Rows are points. Two turns around zero, p and q, are shown by what they do to some points. Where does a point land after both, in the order given? Backwards means that the second turn is done in reverse. Each puzzle has new turns, and all numbers are rounded.

Turn p:
-26	1 => -26	-4
-1	-25 => 4	-25
-2	-13 => 1	-13
45	-14 => 47	-4
-16	51 => -26	47
Turn q:
-11	-13 => -17	-2
-23	19 => -4	30
-26	40 => 8	47
39	-31 => 8	-49
21	-15 => 5	-25
Where do these land?
q, then p backwards: 37	-34 => -6	-50
p, then q: -21	39 => 2	44
q, then p backwards: -23	6 => -9	22
q, then p backwards: 8	-11 => -4	-13

Turn p:
-35	38	-17	-3 => -29	28	10	-35
-38	-27	37	4 => -15	-47	33	-6
15	15	12	-22 => 24	16	16	1
13	-44	-27	0 => 14	-28	-43	1
45	18	-5	20 => 7	31	-15	39
Turn q:
-13	-1	-8	32 => -30	-13	12	5
-11	14	-29	-17 => -9	11	-32	14
32	-30	12	-27 => 50	-16	-2	-6
50	-3	35	6 => 42	3	44	5
-58	21	-9	6 => -53	17	-21	-19
Where do these land?
p, then q: -26	-20	10	10 => 1	-22	-9	-26
q, then p: -48	-25	-32	0 => -9	-26	-31	-47
p, then q: 16	33	16	20 => -27	22	28	-2
q, then p: 67	-7	-10	-20 => 7	10	-23	66
p, then q: -9	19	17	-10 => 8	18	12	-17

Turn p:
-29	-5	22	-5	17	23	13	22 => -39	3	6	-11	21	19	-18	-5
16	9	21	-3	13	20	-10	19 => 4	10	29	-5	21	7	-10	-15
7	9	7	0	26	28	16	17 => -11	13	22	0	32	19	2	6
13	-19	-14	-4	-21	30	-9	-8 => 31	1	-6	-21	-5	20	-13	14
-4	15	9	-20	-9	33	-5	-5 => 9	20	-11	-19	17	19	-5	-18
5	-4	-12	-7	-42	18	18	12 => 6	21	-3	-37	-22	13	6	16
-3	-17	14	-17	22	-62	18	-15 => -25	-51	-4	10	-4	-33	33	-11
5	0	4	5	-8	-76	-22	-11 => 3	-28	-2	24	-37	-57	13	-20
-3	9	-56	6	19	-5	-15	-2 => 17	13	-21	25	16	-26	-6	38
-3	7	12	24	-38	-18	16	-31 => 1	1	-14	12	-50	16	22	-15
-4	-3	-7	21	22	8	-19	2 => 4	-1	5	25	11	2	-23	9
Turn q:
-18	23	-21	-8	21	-17	35	5 => -3	24	-28	17	13	11	-17	33
29	6	9	-14	-13	-6	-9	-31 => 27	4	-12	-3	-15	-21	22	-18
0	-32	24	28	-33	2	-3	20 => -20	-37	37	-8	-13	-16	11	11
-46	16	-18	-8	3	12	24	4 => -32	37	-9	-3	1	19	-15	22
17	-3	2	-15	15	-24	-32	-35 => 27	-9	-32	-16	1	-18	-4	-34
30	7	-22	-3	-5	-11	-30	-22 => 35	-12	-20	-3	-23	7	3	-25
-28	18	-9	-26	2	1	19	32 => -2	35	13	-3	11	13	-25	31
3	-35	8	9	-6	24	11	19 => -16	-18	29	-9	15	10	23	9
14	1	28	37	17	18	-16	7 => -15	-24	21	31	11	-7	3	-31
Where do these land?
q, then p: -15	-66	-15	-11	7	22	-8	21 => -20	-26	-8	-40	53	19	-10	-8
p, then q: 10	19	4	5	-37	-3	38	23 => -3	47	16	6	-15	-20	4	26
p, then q backwards: 16	21	-14	-7	-19	0	-10	-16 => 22	14	-3	-24	-5	-4	0	-18
q, then p: -12	21	-1	-9	17	4	-7	-59 => 16	20	-47	22	-2	-11	27	17
q, then p: -5	-3	-11	-16	14	-10	28	21 => -7	15	25	2	26	-11	-13	10
q, then p backwards: -15	-8	4	-22	-11	-12	-17	-16 => -5	-2	-1	-25	-26	-1	-10	13
p, then q: -4	22	17	47	7	-8	-20	-32 => -27	-28	-5	27	-38	1	21	-20
q, then p backwards: -15	18	-1	-12	5	16	-3	26 => 2	10	7	18	5	26	-6	22
q, then p backwards: 47	1	35	21	7	-4	2	5 => 31	6	4	3	33	-36	-15	-18
p, then q: -8	-24	-18	3	12	-5	-4	27 => 3	-13	19	-14	11	-4	-32	3
